Each row is a point. The points of each table are mixes of a few directions, plus a little noise. How many directions does each table use, and how many do they share? Where both have some left over, give the other angles between the two spaces (their principal angles), to ten degrees, smallest first.

First:
[[ 19  16]
 [ 34  29]
 [-57 -47]
 [ 27  23]
 [-65 -53]
 [ 43  35]
 [ -3  -3]]
Second, 7 rows:
[[ 71  59]
 [ -5  -4]
 [ 39  31]
 [-29 -23]
 [ 13  10]
 [-38 -32]
 [-50 -41]]
Directions: first 1, second 1, shared 1

First (6 x 4):
[[ 12 -11  66 -15]
 [ 29  15  10  23]
 [-67  13 -83  16]
 [-56  15 -58  19]
 [ 37  -9  47 -12]
 [ 45 -23  19 -31]]
Second (7 x 4):
[[ 55  30 -19 -40]
 [-17  -9   6  13]
 [ 40  22 -15 -29]
 [ 47  26 -17 -35]
 [ 28  16 -10 -20]
 [-89 -49  32  66]
 [-61 -34  22  45]]
Directions: first 3, second 1, shared 0; angles 40

First:
[[ 33 -26  95 -37 -57 -28  64   2]
 [-16  13 -47  18  28  14 -32  -2]
 [-23  18 -67  26  40  20 -45  -2]
 [-18  14 -51  20  31  15 -34  -2]
 [ -4   3 -10   4   6   3  -7  -1]
 [ 21 -17  61 -24 -36 -18  41   2]
 [ 32 -26  94 -37 -56 -28  63   3]
 [ -8   6 -24   9  14   7 -16  -1]
 [-18  14 -51  20  30  15 -34  -1]]
Second (7 x 8):
[[ -7  12  26  22  -5   4 -26 -49]
 [ 30  24 -71  -8 -43 -50 -17  68]
 [ 11  56   7  30 -64  -7 -65 -43]
 [-18 -31  27   0  45  13  26 -21]
 [  8  17  -9 -15 -27  14   2  24]
 [ -3 -38 -23 -16  44 -16  39  38]
 [-22 -37  40 -13  52  40  43 -17]]
Directions: first 1, second 3, shared 0; angles 70

First:
[[ 10  65  16   1   0  33   8  15 -14  14  16]
 [  2 -28   8  29 -14  13  31 -17  -6  -7   4]
 [-16 -95 -41  17  32 -46 -14 -25  14 -29   3]
 [  3  30  -2 -31   0  -1 -19  22  -4   8 -12]
 [ 18  -5  -8 -26 -23  30  25  26 -49  -3 -37]
 [  3  33   9  25  13  22  11  -6  -4   4  33]
 [-13  56  11   7  30 -17 -36  -7  41  14  43]
 [-14 -45 -29 -22  20 -48 -40  -2  22 -10 -13]
 [  5 -11  36   0 -60  16  32  -7   0   9 -35]]
Second:
[[ 15 -61   1 -50  39 -30  45  28  21   1   1]
 [-12  57 -11  60 -47  25 -52 -30 -21  -4   5]
 [-16  41  35  -9   7  33   0  -5 -14   9 -22]
 [-18  41  43 -17  14  35   6  -2 -15  11 -27]
 [ 15 -47 -19 -15  11 -31  18  14  16  -4  14]
 [ 15 -37 -36  13 -10 -31  -3   3  13  -9  23]
 [-21  52  48 -14  12  42   2  -5 -18  12 -31]
 [ 14 -26 -45  33 -27 -29 -20  -6   8 -12  28]
 [  4   6 -29  38 -30  -7 -28 -13  -2  -9  17]
 [  4 -25  16 -39  32  -8  32  17   9   5  -9]]
Directions: first 4, second 2, shared 0; angles 40, 70

First (9 x 14):
[[-41  26 -22 -63 -32 -32  14  -9  17 -70 -95 -19  73 -43]
 [ 37 -34   2  25 -10  -5   8 -17  31   2  22 -28 -16  33]
 [  8  22  -8  -2  23  35 -18  -3  14  16  15 -19  11 -31]
 [  5 -10   3   8  -4  -5   3  -1   3   2   7  -1  -7  12]
 [ -1 -11  16  21   7  -1  -2  13 -26  24  33  30 -34  23]
 [  1   6  -9  16  13   7  -2  13 -48  20 -20  34 -21   8]
 [  6   3   3  -1   7  12  -7  -5  21   5  24 -17   5  -9]
 [ -2   6   0   8  10   6  -3  10 -22  14   2  20 -13   2]
 [-13  -9  14  -9 -14 -18   5   2  14 -13  14   1   2   7]]
Second (10 x 14):
[[-40  -2  34  11   5  19 -21 -22  35 -11   0  -6  33 -21]
 [ -8  19 -19 -13   3   8  -3  -5  -5 -14 -48  -6  27 -26]
 [-20 -12  12  44 -25   3   2 -31  23   8  20  16  12   7]
 [ 27  10 -38 -10 -39 -18  25 -13  27  -1  30 -19   9  -4]
 [  4 -20  21 -18  12 -20   2  25 -12 -10   4  -2 -25  26]
 [  3   9 -11   0  -1  10  -3  -9   9   0  -6  -9  13 -13]
 [ 16  -6   2  -2  35  12 -10  16 -30   5 -33  -2 -20   9]
 [  4  36 -27 -12   7  24  -7   0   0  15   9  -5  15 -38]
 [ 58 -21  -7 -11  48   0  -1  42 -54  18 -13  -8 -63  40]
 [-45 -16  32  13 -44 -38  17  -3   6  -9  38  40  -2  23]]
Directions: first 4, second 6, shared 4

First, 9 rows:
[[  2 -29  51   8   1   3 -15  -8  26  31 -55  -3  11 -53  -9 -11 -21 -33
   36 -51]
 [  5   5  52   4  -9   1  12  -8  32   4   3  -4  41  -7 -17 -38  -1  14
   28 -31]
 [ -1   0 -21  -6  -6 -14  13   2  -9 -20 -16 -14   3 -12   3   7 -18 -31
   -2  25]
 [ 18  -9  17   1   3   2 -14  -6   4 -13   8 -18  36  58 -34  -8  53  50
  -16  -2]
 [ -8   5  24 -11   0  -8  14 -12   7  -4   2   0  33  -8 -27  -2  -8  10
    7  -6]
 [ 18 -14 -10  15   4   9 -22  15  -2  -3  22 -20  12  54  -7  -6  43  15
  -28  10]
 [  1  13 -51  13  -2  11  -1  25 -16   0  39   7 -46  15  45   2  -3 -18
  -20  30]
 [ 15  11  -6  -4  -6  -1  -2 -11  -1 -22 -17   1 -17  28  10  -8  26  39
    6   5]
 [-49  18 -56 -20  14  -2  14   3 -40  27  14  51 -74 -73  35  64 -71 -47
  -10  20]]
Second:
[[-15  35 -17 -34  17   3  16 -28 -19  21  65  54   7   9 -11  31  -8  59
  -21 -19]
 [-35   7  66  -4  -1  -4  19  -6  20   4  -1   7  30 -30 -45  -7 -13  19
   28 -11]
 [-10   4  22  -5  -2  -5  10  -8   6  -4  -8   3  10 -13 -14  -3  -8   7
   13  -3]
 [ 56 -10 -59 -18   7  -3 -30 -28 -27 -10 -39   0 -17  47  26  20  38  28
  -24 -13]
 [ -8   5  16  25  -5  16   6  29  19  20  51   0   5  -7  15 -30 -12 -23
    4  -5]
 [-20 -14  44  30  -4   8  -2  30  25  10   7 -21  11 -16 -13 -26  -3 -29
   14   4]
 [ 56 -11 -55  -5 -18 -20  -7 -14 -10 -46 -95 -33 -30   4  52 -12   4 -37
   15  14]
 [-23 -14 -15  12   9   4 -11  27 -17   7  21  -8 -17   6 -10  27   3 -24
  -27  33]]
Directions: first 6, second 5, shared 4; angles 50

First (11 x 32):
[[-15  -3  -3  24   3  13 -23  -8  15 -22  -5   2 -15  -7  26  24 -12  -4
   14 -19  28 -12 -16 -13 -35   0 -12  15  40  33   0  -6]
 [ -3  -7  17 -10 -16 -14  19  -3 -12  -3   4   8 -11  26 -19 -29   8   7
  -25  25 -17  17  14  17  19  13  -5   5 -35  10 -17   5]
 [  1 -18   3  -9  12 -15   5  16   7   1  -4 -13  39 -18 -12 -25  30   3
    2   4 -13 -12  -2 -19   9 -18 -23  20  -2 -21 -16   2]
 [  0 -15  10  11 -11 -10  -2   0   0 -15  -6  13  -4  20   5 -15   1  10
  -10  -4   9  15   1   3   3   1  -1   7  -8  17 -16   6]
 [ -3  -1  26   3 -18 -31   3 -16  -3 -11   4  16 -19  29   4   8   8   0
  -14   7   9  17  28  13   7  18  -6  -2  -7  39 -27  -8]
 [-13  30 -20  -3  13  21  -4  -8 -11  15   6 -17   4  -9  15  22  -2 -12
    8  -9   2  -2   0 -11 -12  -5  10 -28  17  -9  27  -9]
 [ -5  19 -24  -4  14  28  -2   3  -7  15   2 -16   9 -16   5   7  -7  -6
    9  -7  -5  -6 -12  -9  -8 -10  12 -18   8 -25  30   0]
 [  7 -20  14   9 -13   4  -4  -1  18 -19  -2  20 -37   0 -12   3 -27   4
    2  13   4 -12 -14  20 -12  18  -7  34  -1  24  -9   7]
 [  5  12 -10 -11   2   9  10   3 -12  16   3  -5   5   1  -8  -7  -2   0
   -5   5 -13   7   2   6  13  -2  16 -18 -17 -23  15   4]
 [ 16  -7  -2  -1   4 -14  -2  11   2   7  -6   1  24  -4   2  -4   9   5
    5 -14   2   4   3  -6  15 -12   9  -8  -3 -22  -3   3]
 [  9  10 -11  -9  11   9  -1   4   4  15   3  -8   6 -23  -5  17  -6  -7
   14  -1  -6 -15  -4  -1   0  -3   7  -6   7 -23  17  -3]]
Second (10 x 32):
[[ 10  14  -3 -12  14 -24  -4   7 -11  14   4  -8   4   5   7  12   4   7
   -2   0   7  12  -7   1  -5   2  -1  10   0   3   2  10]
 [-38 -55  11  49 -54  95  15 -29  44 -54 -16  33 -18 -19 -29 -48 -16 -26
    6   1 -27 -46  26  -3  20  -8   5 -39   2 -13  -7 -41]
 [  9  13  -3 -12  13 -23  -4   7 -11  13   4  -8   4   5   7  12   4   6
   -2   0   7  11  -7   1  -5   2  -1  10   0   3   2  10]
 [-14 -20   4  18 -20  35   5 -11  16 -20  -6  12  -6  -7 -11 -17  -6 -10
    2   0 -10 -17  10  -1   7  -3   2 -14   1  -5  -3 -15]
 [ 12  17  -3 -15  17 -30  -5   9 -14  17   5 -10   5   6   9  15   5   8
   -2   0   8  14  -8   1  -6   2  -1  12  -1   4   2  13]
 [ -4  -5   1   5  -5   9   1  -3   4  -5  -2   3  -2  -2  -3  -5  -2  -3
    1   0  -3  -5   3   0   2  -1   0  -4   0  -1  -1  -4]
 [ 11  15  -3 -14  15 -26  -4   8 -12  15   4  -9   5   5   8  13   4   7
   -2   0   7  13  -7   1  -6   2  -1  11   0   4   2  12]
 [  2   3  -1  -3   3  -5  -1   2  -2   3   1  -2   1   1   2   3   1   1
    0   0   1   2  -1   0  -1   0   0   2   0   1   0   2]
 [ 14  19  -4 -17  19 -34  -5  10 -16  19   6 -12   6   7  10  17   6   9
   -2   0   9  16  -9   1  -7   3  -2  14  -1   5   2  15]
 [ -2  -2   0   2  -2   4   1  -1   2  -2  -1   1  -1  -1  -1  -2  -1  -1
    0   0  -1  -2   1   0   1   0   0  -1   0  -1   0  -2]]
Directions: first 6, second 1, shared 0; angles 70

First, 8 rows:
[[ -4  -1  -4   1  -3   3   1  -3   3  -2  -1  -2   2   3  -3   1  -2  -1
    2   0   0  -2  -1   2  -4   0   1   1   2   2  -3   1]
 [ 31  13  31 -12  28 -15  -7   6 -29  10   2  20 -17  -6  24  -9  16   1
  -17  20  -5  19   3 -26  24  -1 -21  -8 -18 -26  17  -1]
 [ 16   7  15  -6  11  -8  -4   2 -16   4   1   8 -10  -3  14  -5   8   0
  -10  10  -2  10   2 -13  12   0 -10  -4  -9 -13   9  -1]
 [ 13   5  12  -4  10  -5  -5   2 -11   4   0   8  -8  -3  11  -4   6  -1
   -6   7   0   6   1  -8   9   1  -7  -2  -7  -9   5   0]
 [-10  -4 -11   3  -9   6   4  -3  10  -4  -1  -6   7   3  -9   2  -5   0
    6  -6   2  -5  -2   7  -7   1   5   1   7  10  -5  -1]
 [-45 -18 -44  15 -38  19   9  -9  44 -15   0 -29  23   8 -35  11 -23  -1
   26 -30   6 -25  -5  35 -35   0  28   9  25  38 -22   0]
 [ 79  32  81 -27  71 -36 -20  17 -79  29   4  51 -47 -17  69 -22  44   0
  -46  55 -10  50   8 -68  63   0 -51 -17 -46 -66  42   0]
 [-79 -32 -80  28 -70  36  17 -18  80 -28  -2 -51  47  17 -69  21 -42  -1
   45 -54  11 -50  -7  66 -61   0  51  19  46  67 -40  -1]]
Second, 8 rows:
[[ 63  26  -4 -14  37 -12  -8  20 -39  39   9  34 -11  13  12 -14  40   9
  -21  15   5  46  20 -16  15 -26 -33  18 -13 -22  21 -14]
 [-90  16 -18   8 -18   7 -19   2  20 -42 -45   0  52 -26  16  27 -41  20
   -7  20  37  -6  19  68 -20  19   3  18   9  62   4  49]
 [-11  13 -66   6 -11  14  -2  10  16  12  -6   4  36  19 -29   7   4  16
    5 -13  25  17  24  50 -32 -23  -2  39  19  40  -3  -1]
 [-14 -29 -14  11 -30  14  17 -15  33  -8  15 -32  -4  10 -34   1 -14 -14
   27 -32 -16 -34 -21  -2 -18   5  30 -12  16   3 -24 -15]
 [-23 -14  95  -6   9 -18  -5 -17 -16 -37 -10  -7 -33 -41  52   1 -25 -16
  -11  29 -23 -30 -29 -47  42  45   5 -52 -25 -36   6  23]
 [  8  26 -25  -5  15  -2 -12  17 -15  14 -11  24  20   5   6   2  14  17
  -15  14  22  33  26  25  -5 -17 -22  28  -1  17  15   7]
 [ 85  -7  26 -11  26 -11  12   2 -29  39  37   9 -48  19  -2 -25  40 -16
   -2  -8 -31  13 -14 -65  26 -15 -11 -16 -14 -60   3 -39]
 [-18 -31   7  10 -27   9  15 -19  29 -16  12 -32 -11   1 -21   1 -19 -17
   23 -25 -20 -39 -27 -13  -8  14  30 -23  10  -5 -22 -10]]
Directions: first 1, second 3, shared 1

First (11 x 32):
[[ 18  10  -1 -42 -54   5  45 -15  13  18  -6  -2 -16 -23 -13 -34   7  19
   17 -10  -6  13 -22  12  17  16  14 -25   5 -47 -15 -39]
 [-31 -15   5  77  95  -9 -84  28 -24 -33  12   1  30  41  25  62 -15 -34
  -33  14  12 -21  42 -24 -32 -30 -26  46  -8  86  26  71]
 [ 17   7  -4 -42 -54   4  45 -15  14  18  -9   0 -16 -23 -13 -37   8  18
   19  -8  -5  13 -22  11  17  16  14 -27   7 -48 -15 -39]
 [  7   2   0 -16 -21   2  18  -8   7   8  -4   0  -8 -10  -6 -14   4   7
    8  -5  -4   6  -9   5   8   8   6 -10   2 -21  -4 -17]
 [ -4  -2   1  12  13  -2 -13   4  -3  -5   2   2   4   6   5  11  -1  -5
   -5   2   2  -4   6  -4  -6  -5  -3   7  -1  14   5   9]
 [ 18   8  -2 -39 -50   5  43 -14  12  18  -6  -2 -16 -21 -12 -32   7  17
   15  -7  -8  11 -22  12  16  15  12 -23   5 -45 -14 -37]
 [-14  -7   3  33  43  -4 -39  12 -11 -16   6  -1  14  19  11  29  -8 -15
  -15   6   6 -10  19 -11 -15 -14 -12  20  -5  39  12  32]
 [ -6  -2   0  13  18  -3 -15   5  -5  -6   3  -2   4   6   4  10  -1  -6
   -6   3   2  -4   6  -4  -5  -6  -7   9  -2  15   5  13]
 [ -3   1   0   7   8  -1  -7   2  -2  -4   1   1   3   4   3   4  -1  -2
   -1   1   1  -2   6  -2  -2  -2  -2   3  -1   8   1   6]
 [-25 -12   3  63  80  -7 -67  22 -21 -26  10   2  23  33  19  52 -14 -26
  -26  13  11 -18  34 -19 -27 -23 -21  37  -7  70  22  57]
 [ 25  13  -6 -62 -79   7  69 -24  20  26 -11  -1 -23 -34 -19 -51  13  28
   26 -12 -10  18 -33  19  27  25  21 -38   8 -71 -22 -57]]
Second (9 x 32):
[[ -1 -22   1   2  -2 -13 -28 -22  14 -16   5  -1  13  -1   3 -27  13  12
   13  -9   8   7 -12   3   1  -7   7   0 -16  -2 -20   4]
 [-17  18  -3  16  29  -6  -5  20 -17  -8   0   4   0   2  14  57 -16 -29
  -18  19  10 -14  33 -11  -3   0  -1  27  -1  37  44  30]
 [-12 -21  -4  24  45   3 -19   7  -5 -11  -8 -24  19   5   1 -17  23  10
    0  14   8  13 -13 -22 -14 -17  -4  14   2  18 -31  -4]
 [  5  50   4 -42 -16   0  75  37 -23  54  -8   3 -21 -16 -16  51 -27 -25
  -19  -3 -17   2  11   7  29  25 -39 -29  25 -34  40 -28]
 [ -4 -20 -27 -22 -24   9  33 -34  21 -33 -29 -36  -3 -47   6 -73  58  40
   38  41  28  28 -35 -23  -2   0  81  31  -8 -14 -45 -42]
 [-12  10   9  33  20 -15 -54   6  -9 -19  23  33   3  27  20  67 -38 -38
  -22  -7   3 -34  49  10  -9  -4 -10  22 -16  51  58  68]
 [-14 -22   4   4  22 -32 -40 -15   7 -17   7  -5  26  -3   7  -6  11   0
    8  -9  16  11  -6  -3   9 -10 -12   5 -22   9  -8  16]
 [ 34 -10  16   1 -34  29  -1  -4  11  30  13  17 -13  32 -23 -44 -12  23
    1 -41 -38  -6 -24  26 -10  -1 -26 -51  18 -40 -39 -22]
 [ 20  18   0 -17 -39  24  39   4   2  22  -3  10 -26   0 -11  -9 -11   6
   -1  -5 -20  -7  -3  13   0  13   7 -20  18 -27   1 -22]]
Directions: first 1, second 5, shared 1

First (10 x 32):
[[-20  15 -15 -10   0   3  16  -7 -17  10  -8 -16  18 -12 -10 -12   9  -9
   -9  -9   5  -1 -11 -18  11   3  -2  25 -36 -10 -19 -10]
 [ 18   9 -14  -2  19  10   6  11   2 -26 -31   6  -3 -19   1  -2   1  15
    0  14  13  -6  -9 -13  -6  24 -21  12 -18   5 -16   3]
 [  9 -56  -4  20 -36 -39 -18 -50   5 -23  33   3 -18  -3 -20 -15 -30   6
   -9  17  -3  11 -26 -19   0   2  24 -20  10  -6 -11  -2]
 [ -5  31  -1 -18  13  15  10  23 -11  12 -25  12   5   3  15   6  15 -10
    4  -4   2 -17   7   6   4   8 -16  35  -9  12   9 -13]
 [ 13  -5 -24   7   8  -2   7  -7  -3 -33 -22   3   7 -32 -13 -17   3  21
   -6  10  18  -7 -22 -32 -14  23 -17   0 -42  -8 -43   3]
 [ 10   3  24  15   4   7 -20  35   8  11   3  50  14  25  22   4  24   1
   28 -26  -9 -32  34  25 -56 -10 -12 -37  16   0  12  -2]
 [-23  18 -15 -11   0   5  17  -7 -19  13  -5 -21  19 -12  -9 -10  11 -11
  -12 -10   4   2 -10 -16  16  -3   1  24 -35  -9 -17 -10]
 [-12 -53  41  24 -64 -43 -47 -24  -1  34  64  53  -1  59  12  -3  -7 -26
   20 -26 -35 -22  24  26 -39 -39  39 -39  55  -1  41 -23]
 [ 15   9   1  -4  49  29  22   4  42  -9   7 -95 -43 -25 -13  35 -31  26
  -15  27  10  82   1  28  69 -11  12 -34  48   3  18  63]
 [ -3  28   3 -17  10  14   6  22  -6  15 -18   4  -6  11  16  13   6 -11
    2   2  -4  -6  10  13  13   4  -9  32   9  16  24  -8]]
Second, 8 rows:
[[-18  -6  17   4 -33 -24 -13  -6  12  17  10   8 -13  11   7 -29  -5 -21
   29  22 -10  19 -19  -7 -39 -21 -10 -21  12   4  26  -4]
 [ -3  -8 -13 -16  -8   1  12 -17 -27 -18 -13  -4  -9 -32 -21   9   7  18
  -22  -2  -4 -18   2   9  35   6  19   7   8 -21  -9 -12]
 [-15  -6  14   3 -30 -21 -11  -7   8  14   8   6 -12   7   4 -25  -4 -17
   24  19  -9  15 -17  -6 -32 -18  -7 -18  10   2  22  -4]
 [ 17   8 -12   1  35  23   9  11  -3 -11  -6  -6  15   0   0  25   2  14
  -20 -20  11 -13  18   4  26  18   3  18 -13   3 -21   8]
 [ 15  22  21  34  35  10 -19  43  55  32  24   5  26  67  44  -6 -14 -31
   36  -7  15  30   6 -16 -60  -2 -40  -6 -24  46   9  29]
 [ 26  12 -20  -1  52  35  15  15  -9 -19 -10 -10  22  -6  -3  40   4  24
  -36 -32  16 -22  28   7  46  29   7  29 -19   2 -34  10]
 [  9  -5 -26 -21  15  18  22 -15 -37 -32 -21 -10   0 -42 -27  31  11  34
  -45 -17   2 -32  16  15  66  21  28  23   1 -26 -29 -10]
 [-32 -17  19  -5 -65 -42 -15 -24   0  16   7  10 -29  -5  -4 -44  -2 -22
   34  37 -21  20 -33  -6 -42 -33  -1 -32  26  -9  37 -17]]
Directions: first 5, second 2, shared 0; angles 50, 60

First (9 x 32):
[[ -1  -2  10  11 -10 -12  14  -1  25   7   4   8 -19  -9 -28  -9 -11   8
  -11   8   9  24  18   6   1  11  29 -27   8 -24 -24 -14]
 [  8  -5  21  -1  -3 -12 -10  -6   8  -6 -25 -10 -17 -22  -7  17  -5  12
  -26 -21  12   8  14  32  -1  10  20 -19  -5 -22 -51 -15]
 [  3  -6 -22   7  -2  10  16  13   6  18  20  16  24  32   2 -10  -1 -13
   26  30  -8   8 -18 -35  -1 -14   2  21   1  10  44  18]
 [-19  20   9 -11  12   4 -10 -18 -25 -21   6 -11 -16 -21   7 -15  11   4
   -3 -18  -8 -26   8   9   5  13 -40 -10   4  18   5  -8]
 [-12   7 -14   3   2   3  -3  11  11   0   6   2  -4  -5   4 -12 -10  11
    1  -2  -9   7   7   4 -23  -1  -3 -13 -12  26  20  13]
 [ 21 -16  -1   1   3  10   3   6 -24   0   1   9  26  27   2  16  16 -12
   21  11   1  -6 -31 -20  21  -8 -13  26   2  -9  -5  11]
 [ -2   3  -4 -12   7   3 -23   3  -8  -7 -18 -16   8  -7  28  14   1   2
   -7 -22  -4 -15  -4  16 -16  -7  -9  13 -15  18   5   6]
 [ 12 -11  -5  13   2   7   8  13  -6  -4   6  16  10  15 -15   1   4   7
   15  10  -4  13 -14  -9   3   0  -6  -6  -5   0 -11  19]
 [-12  12  11 -13  -8 -12   3 -23  15  14   0 -14  -8  -9  11  -4  -2 -20
  -15   4   9 -12  16  -3  10  -1  21  15  20 -20  16 -33]]
Second, 8 rows:
[[  3  -8  -1  -2  -5   7  -6  13  -5   1  -2  10   5   1   0   2   8   7
   20  -5  -3  -2   7  -3  -6  -6  -7  -2  -6  17  -2   1]
 [ -3  12   2   4   8 -12  10 -21   7  -1   2 -15  -8   0   0  -4 -14 -12
  -32   8   5   3 -11   5   9  10  12   3   9 -28   2  -2]
 [ -3   9   2   2   5  -8   7 -14   5   0   1 -11  -6   0   0  -3 -11  -8
  -22   6   4   3  -8   3   7   7   9   1   6 -20   1  -1]
 [ -4  14   2   4   8 -12  10 -21   8  -1   2 -15  -9   0  -1  -4 -15 -12
  -34   9   5   4 -12   4   9  11  12   2  10 -29   3  -1]
 [ -4  11   2   3   6 -10   9 -18   6  -1   2 -12  -8  -1   1  -4 -13 -10
  -28   7   4   3 -10   3   7   9  11   2   8 -24   3  -1]
 [  2  -7  -1  -2  -4   6  -6  11  -4   0  -1   7   4   0   0   1   7   6
   16  -4  -3  -2   6  -2  -5  -5  -6  -1  -5  14  -1   1]
 [ -2   6   1   2   4  -5   5 -10   4  -1   1  -7  -4   0   0  -2  -7  -5
  -15   4   3   1  -6   2   4   4   6   1   5 -13   2   0]
 [ 12 -37  -6 -11 -22  33 -30  60 -22   2  -7  43  27   0   2  12  42  34
   95 -25 -16 -11  33 -12 -27 -29 -35  -6 -26  82  -7   3]]
Directions: first 5, second 1, shared 0; angles 50

First (8 x 32):
[[-60 -25   3  -9  -8 -18 -44   1  12   3   0 -13  12  22  29  10 -45 -12
   15 -20 -10 -11  -6 -25 -20 -11   5  15 -43  -5  -7  -6]
 [-37  -7  10 -42  -4 -32   5 -12  -8   7  12  -4 -25  13  35 -19 -43  -4
   38  16 -30 -18  -2   4 -15 -27   6 -17  -1 -10  10 -41]
 [-37 -34 -12  24   1   4 -37   6  10  20 -27  -7  25  32  14  16 -25  10
  -23 -51   3  -1  -6 -19 -16  14  -3  35 -65  -4  -7  18]
 [ 37  32  -5   8  -2  69  40  -6  15 -10  21  13 -10 -15 -45  -5  35  21
   -4  46  33  16  18  -3  13  15 -34 -10  52   2  -6  14]
 [ 79 -10   4 -13 -15  66   4 -23 -23  -2  17  27 -11 -29 -56 -25  56  15
   -9  46   7 -31  -9 -12  -7   7 -25  -8  30  21   7 -12]
 [ 11  -3   8   2 -10   2 -34   3   0 -23  14   0  15 -27 -17   9  20 -26
    3  10   3 -11  -8 -16   2  -6   1   0   7  18  -8   7]
 [ 58  24 -27  51  42 -44  95  19 -23  41 -70   1  -9  25  16   1  28  43
  -60 -67   2  53  14  81  38  38  34   6   1 -21  18  24]
 [-49  20  16 -20  -5 -46 -27  14  17 -35  30 -17   5 -19  24  12 -27 -45
   43  19 -10   2   1  -8   7 -28  15 -20  21   3  -9  -6]]
Second:
[[ 15  10   2   2   1  -5   6   3  -3  -9   3   1   0 -13  -7   1  14  -7
    0   7   2   4   1   7   9  -1   4  -7  17   4   0   3]
 [-77 -50 -11 -11  -7  26 -31 -16  13  43 -16  -4   2  66  33  -5 -69  34
    1 -34  -8 -19  -3 -35 -44   5 -22  34 -83 -19  -1 -13]
 [ 21  14   3   3   2  -7   8   4  -3 -11   4   1   0 -18  -9   1  19  -9
    0   9   2   5   1  10  12  -1   6  -9  22   5   0   3]
 [-29 -19  -4  -4  -3   9 -11  -6   5  16  -6  -1   1  24  12  -2 -26  13
    0 -13  -3  -7  -1 -13 -16   2  -8  12 -31  -7  -1  -5]
 [ 77  50  11  11   7 -26  30  16 -12 -43  16   4  -2 -65 -33   5  69 -34
   -1  34   8  19   3  35  44  -5  22 -34  83  19   1  13]
 [-80 -52 -12 -11  -7  27 -32 -16  13  44 -17  -4   2  68  34  -5 -72  36
    1 -35  -8 -19  -3 -37 -46   5 -23  35 -87 -20  -1 -13]
 [ 85  55  12  12   8 -28  34  17 -14 -47  18   4  -2 -72 -36   5  76 -38
   -1  37   9  21   3  39  48  -6  25 -37  91  21   2  14]
 [-12  -8  -2  -2  -1   4  -5  -2   2   7  -2  -1   0  10   5  -1 -11   5
    0  -5  -1  -3   0  -5  -7   1  -3   5 -13  -3   0  -2]]
Directions: first 5, second 1, shared 1
